Every row gives one point. Each copy is the shape, with its points in the same order, stretched, turned, moved and blurred by noise. Some copies are also mirrored. Which?
In the rows, zero is written as 128.

Shape (7 x 2):
[[156 117]
 [128 139]
 [109  67]
 [157 171]
 [133 144]
 [109 141]
 [115 149]]
Copy 1 (7 x 2):
[[123  92]
 [134 139]
 [194  90]
 [ 85 134]
 [122 135]
 [140 151]
 [136 148]]
Copy 1 is: mirrored
Copy 2 (7 x 2):
[[144 109]
 [147 147]
 [ 76 108]
 [191 147]
 [153 146]
 [135 162]
 [146 164]]
Copy 2 is: only turned
Copy 3 (7 x 2):
[[ 95 117]
 [136 111]
 [109 172]
 [127  81]
 [134 107]
 [158 117]
 [157 110]]
Copy 3 is: only turned
Copy 4 (7 x 2):
[[103 144]
 [134 155]
 [126  76]
 [121 197]
 [132 160]
 [154 149]
 [154 157]]
Copy 4 is: mirrored

Shape (9 x 3):
[[152 140 120]
 [150 104  92]
 [101 110 178]
 [150  66 145]
 [113 183 133]
 [ 90 147 141]
 [133 122 103]
 [ 84 106 111]
 [133 110 152]]
Copy 1 (9 x 3):
[[132 110 149]
 [165 149 141]
 [ 56 151  98]
 [113 198 146]
 [108  59 115]
 [ 95  88  97]
 [144 122 127]
 [128 129  80]
 [ 99 146 125]]
Copy 1 is: mirrored
Copy 2 (9 x 3):
[[127 132 148]
 [ 94 137 139]
 [143 131  85]
 [105 167 100]
 [158  99 141]
 [145  99 111]
 [109 124 134]
 [105  99  96]
 [132 143 111]]
Copy 2 is: only turned

Shape (10 x 6):
[[116 100 101  91 116 130]
 [171  97 135 110 172 141]
 [146 144  95 153 100  76]
 [120 133 135 128 144 122]
 [102  92 139 132 124 154]
 [155  92 115 115 125 142]
 [116 172 131 167 135  91]
 [120 105 136 142 136 195]
 [153 136 160  79 133 119]
 [126 108 155 117 129 120]]
Copy 1 (10 x 6):
[[125 149 155  96  62 130]
 [138  95  84 136  80 122]
 [134 178 146 114 133  62]
 [111 125 117 109 136 128]
 [149 136 136 135 117 163]
 [159 128 127 136  69 114]
 [109 143 119  99 197  95]
 [177  95 132 134 120 162]
 [ 68  98 129 130  99 107]
 [111 129 123 145 120 136]]
Copy 1 is: only turned
Copy 2 (10 x 6):
[[152 130 159 159  60 125]
 [149 135 160 169 111  59]
 [168 117 119 125 156 185]
 [121 116 126 128 133 113]
 [103 155 135 161 112 100]
 [159 155 155 170  96 104]
 [118  96  87  91 195 154]
 [ 97 165 103 149 117  65]
 [160 116 189 116 107 102]
 [130 139 164 144 133 113]]
Copy 2 is: mirrored

Shape (13 x 8):
[[139 137 127 107 131 115 112 159]
 [147  79 118 142  86 137 160  92]
 [100 153 114 151 124 150 146 163]
 [155 131 132 147  90 123 140 166]
 [116 120 137  80  82 112 151 115]
 [132 111 122 140 157 120 110 119]
 [140 123 108 105  96  91 122 129]
 [108 109 133 113 140 158 116 160]
 [ 84  70 115 146 135 144 180 141]
 [166 103 112 128 152 105 174 145]
 [162 153 173 103  81  78 101 147]
 [124 144 164 127  99 153 131 138]
 [ 99 106 141 119 155  90 105 145]]
Copy 1 (13 x 8):
[[139 151 161 136 113 141 163 120]
 [150  97 130 126 140 114  28 129]
 [151 116 152 172 157 112 158 119]
 [142 108 189 162 123 127 129 111]
 [166 142 146 156 129 154  71 147]
 [112 139 108 106 108 123 136 115]
 [173 132 161 150  97 131 114 141]
 [128 142 127 112 156 151 148 108]
 [150 109 103 135 174 141  94  80]
 [145 155 150 141 113 121 135  70]
 [112 148 185 159  69 171 131 138]
 [111 132 152 143 145 147 105 140]
 [106 148  99 118  98 170 160  99]]
Copy 1 is: only turned
Copy 2 (13 x 8):
[[134 143 115 113 118 105  84 117]
 [160 108 122 177 108 115 187 139]
 [145 101 163 119 147 118 105  64]
 [157 146 129 129 135  80 132 103]
 [141  96  70 120 107  89 142 119]
 [116 141 148 134 101 148 107 154]
 [134 115 111 141  94  79 111 138]
 [157 132 115 121 118 148  88  80]
 [130 115 135 159 103 158 156  57]
 [ 89 158 116 159 135 115 131 120]
 [150 167  83  71 101  53 113 163]
 [168 122 117  92 140 109 130 111]
 [105 153 126 100  70 142  99 130]]
Copy 2 is: only turned
Copy 3 (13 x 8):
[[108 135 114 155 106 126 148  98]
 [145 104 172 103 190 185 146 168]
 [101 147 109 110 136 139  63 109]
 [ 97 142  99 132 183 154 160 138]
 [ 75 105 193 166 115 133 142 182]
 [152 118 112 109 121 119 121  97]
 [102 130 169 145 139 139 160 137]
 [119 101 113 149  95 137 105  80]
 [103  99 126  71 129 165  71 129]
 [109 158 102  79 148 167 145 153]
 [ 73 123 113 198 136 102 215 154]
 [113 114 118 170 129 130 127 137]
 [ 88  98  97 127  82  87 130  92]]
Copy 3 is: only turned
